Each row of a before or after table is a point. The points were changed in one or more steps. Then noise was added and the rows were shuffled. The steps act on columns, c1 being the first. What was done? A step turns or swaps two columns, mirrors them in a line or flattens them onto one, adds a multiple of one to another, or multiplies or shifts one. Angles are multiples of 10 degrees, from the lower column toward the higher: turns from -170 to 170, lines from 10 to 170 but not 90. Use the fewest steps. Two steps may share a column if one is a turn and the other turns, adds or multiplies; they go together, in the order done. Otherwise the lowest column goes first.
In the rows, zero is written as 128.

Before:
[[154 127 122]
 [113 115 101]
 [141 105 138]
 [ 90 140 132]
 [116 114  86]
 [  7 106 127]
 [151 115 130]
 [148 114 135]
 [151 138 134]
 [133 109 112]
 [151 125 132]
 [155 120 131]]
After:
[[114 102 116]
 [150 137 140]
 [147 136 112]
 [152 130 115]
 [142 137 105]
 [147 129 125]
 [154 122 128]
 [ 92 132 137]
 [  6 126 104]
 [132 114 110]
 [152 129 120]
 [115  86 116]]
Steps: swap c2 and c3

Before, 14 rows:
[[ 99 141 117 117 143  94]
 [149 119 123 109 134 159]
 [ 76 174 113 110 101 144]
 [150 135 120 111 109 148]
 [124 127 130  70 173 149]
 [133 110 125 110 119 149]
 [134 206 199 131 113 162]
 [126 172 138 124 141 132]
 [154 122 124 138 103  48]
 [153 188 116  53 124 143]
 [161 106 128 113 106 153]
 [154 106 140 131 133 148]
 [117 126 105 146 132 130]
 [157 103 169 129 155 149]]
After, 14 rows:
[[157 123 131 105 134 151]
 [150 114 137 111 117 130]
 [151 127 164  64 168 125]
 [ 98 136 124 109 144  98]
 [167 183 180 170 114 134]
 [151 115 135 136 134 153]
 [154 113 133 122 104 159]
 [ 46 123 116 142  99 156]
 [148 112 170 143 151 159]
 [132 156 146 127 143 125]
 [133 125  99 136 132 112]
 [141 166 156  59 121 152]
 [149 130 126 113 110 146]
 [146 162 119 115  99  76]]
Steps: swap c1 and c6; multiply c2 by 0.7; add -0.3 times c5 to c4; turn c3 and c4 by 30 degrees

Before, 13 rows:
[[121 114 154 139 126 123  45 152 127]
 [ 99 112 146 151 122  95 139 119 148]
 [152 151 151 171 123  92 140 152 122]
 [107 113 152 158 126  98 102 137 105]
 [122 146 120 165  85 165 112  55 130]
 [110 105 133  97 132 135 154 147 174]
 [122 182 136 137 114  98 129 145 141]
 [109 102 162 155 108 119 159 149 110]
 [147 104 114 173 137 133  83 109 109]
 [113 159 117  29 132  91 107 157 147]
 [ 94 111 122 176 130 122 140 157 119]
 [115 109 128 173 126 109 144 148 121]
 [105 111 136 169  44  98 157 123 143]]
After, 13 rows:
[[119 137  98 167 126 162 119 136 104]
 [116 143 125 184 126 149 136 147 120]
 [110 139 112 181  44 161 141 123 142]
 [ 93 144 125 185 129 136 132 157 118]
 [119 116 133 175  86  88 122  56 130]
 [107 138 100 161 122 163 131 119 150]
 [125  69 119 148 115 149 128 147 143]
 [114 153 115 107 131 125 139 147 173]
 [111  90 134  41 131 159 119 155 147]
 [141 152 146 183 136 128 110 109 109]
 [130 141 100 149 125 136  94 153 126]
 [120 152  88 164 109 142 141 147 110]
 [157 101 116 182 125 158 135 152 121]]
Steps: mirror c1 and c3 in the line at 10 degrees; turn c2 and c6 by -170 degrees; shift c4 by 10; multiply c7 by 0.4

Before, 8 rows:
[[104 131 141 130  94 129 105 107 152 142  89]
 [121 147 150 163 126 146  92 199 168 136 169]
 [121 114 162 140 107 115 102 189 126 114 133]
 [ 84 156 166 148 143 139  86 159 126 133 133]
 [110 141  73 148 108  98 124 118 136 144 110]
 [ 82 154 111 134 130 113 195 120 147 109 143]
 [105 103 127 150 119 160  88 174 143  96 112]
 [105 115 121 108 109  81 121 166 164 115 101]]
After, 8 rows:
[[194 141 139 109 134 135 135 118 122 143 159]
 [114 105 145 119 127 160 105  93 178  96 155]
 [168 115  91  90 125 132 142 113 175 116 122]
 [102 147 124 168 156 141 121  89 208 136 150]
 [159 156 115 142 137 165 178 177 126 108 129]
 [111 114  92 122 147 130  96 117 184 114 141]
 [124 131 113  81 129 152 142  93 116 141 149]
 [104 156 100 149 122 173  95  98 156 131 143]]
Steps: turn c1 and c6 by -70 degrees; turn c1 and c3 by 130 degrees; turn c5 and c11 by -140 degrees; turn c4 and c11 by 70 degrees; turn c8 and c9 by 70 degrees; turn c7 and c8 by 60 degrees
